Every row gives one point. A path goes straight from each point to the next, and from the last back to the first. The post is the endless flat space through its rows: a point in 2 columns, a line in 3, a plane in 4, and so on, so that a path can go around it. How many times does the path go around the post? Going back the other way cancels.

Post (2 x 3):
[-19 -9 27]
[55 23 24]
Path (32 x 3):
[48 -5 31]
[95 -1 -28]
[42 26 -16]
[-8 47 24]
[10 33 58]
[-75 -54 78]
[14 -4 37]
[-66 -11 63]
[-93 0 54]
[30 16 76]
[2 -24 23]
[-10 -38 -21]
[10 15 -28]
[-86 -5 22]
[32 27 40]
[-109 22 56]
[1 24 1]
[-76 -8 43]
[-18 18 81]
[55 -6 53]
[36 -33 -12]
[-44 -21 -37]
[-39 22 13]
[-32 53 66]
[15 -6 70]
[-42 -44 25]
[52 -20 -19]
[-1 -2 3]
[99 30 6]
[66 -14 21]
[-3 -19 43]
[-12 -8 82]
Times around: 3

Post (5 x 6):
[54 4 38 4 40 45]
[22 -8 59 -1 12 -4]
[-54 1 -27 55 45 3]
[-42 -58 -26 19 4 -7]
[9 -22 -35 40 8 -16]
Path (25 x 6):
[61 -43 36 -19 31 23]
[61 -50 -24 -22 -50 -48]
[102 50 -55 58 -6 25]
[-43 -3 85 37 3 -12]
[-30 -7 25 46 46 -14]
[55 -6 46 37 -6 42]
[-64 40 37 1 34 64]
[76 2 -57 20 -16 -34]
[55 -45 36 -2 -50 32]
[51 -27 28 62 7 -15]
[-74 -21 7 44 45 -40]
[53 -12 -53 10 1 -49]
[20 7 -40 12 10 60]
[8 19 45 36 30 32]
[-86 10 -5 95 110 9]
[-14 5 14 11 65 9]
[14 -1 8 -9 1 -7]
[27 -1 -2 25 21 40]
[40 40 22 82 41 44]
[0 20 -4 53 -28 2]
[-66 33 -15 15 94 97]
[36 -9 16 0 39 13]
[88 16 -77 39 -1 21]
[70 -71 -7 8 -74 -43]
[44 0 -56 88 108 69]
Times around: 3

Post (10 x 11):
[7 50 5 -16 10 -9 -92 -13 11 41 -32]
[16 -10 -19 7 22 27 90 -9 14 17 24]
[3 -17 -4 16 0 1 -2 -41 33 -1 59]
[3 29 -12 23 1 44 -46 -43 16 23 -25]
[-60 -4 44 -12 17 35 33 108 -21 37 16]
[2 4 -53 -29 19 16 -71 -10 41 -40 3]
[15 -10 -27 -18 -18 -9 -68 -32 -33 -13 21]
[-4 -32 26 5 5 -8 38 109 -5 10 10]
[-24 14 20 1 29 -19 -72 72 -59 -19 24]
[-59 -31 -39 23 -1 -34 62 76 16 -19 44]
Path (24 x 11):
[-12 -30 -9 1 47 30 72 52 -28 45 71]
[21 -21 -68 -26 -11 -61 -3 81 0 -33 8]
[-47 31 54 21 -40 2 -121 -33 -22 12 31]
[0 13 20 42 25 -21 -20 10 -24 13 -9]
[45 -34 -68 -18 22 -54 14 3 78 -25 28]
[-2 -1 20 8 -15 86 -8 33 52 35 -4]
[41 45 59 49 -9 -16 17 16 -74 35 9]
[87 12 87 -24 45 27 -38 -33 40 61 -67]
[25 -6 -24 16 40 8 -69 2 7 -37 2]
[15 -40 -25 -26 4 53 -12 76 -11 -15 -2]
[29 46 -9 26 26 -59 -77 10 58 -23 11]
[-26 37 42 1 -4 27 5 41 -7 23 -34]
[-14 6 19 15 57 18 20 -1 8 48 -47]
[-48 -59 -35 55 30 -33 45 57 43 -25 89]
[-5 -16 -63 -29 -5 31 18 53 9 -24 28]
[-41 77 -38 -11 -7 81 9 5 -12 37 -89]
[56 -15 -1 26 49 -14 -81 -90 31 -40 -9]
[47 -2 35 50 0 2 -35 -11 -76 62 -9]
[78 -72 29 -43 24 -7 -10 -2 9 47 60]
[-15 -15 -23 -12 47 32 -10 -41 11 40 9]
[-5 34 2 58 24 15 -102 -8 67 53 25]
[51 41 -33 37 -45 7 -58 2 -5 -17 -36]
[-24 -47 -84 -21 29 -26 31 20 -34 -116 58]
[-64 -16 -17 -15 80 -5 -26 -17 11 -22 68]
Times around: 5
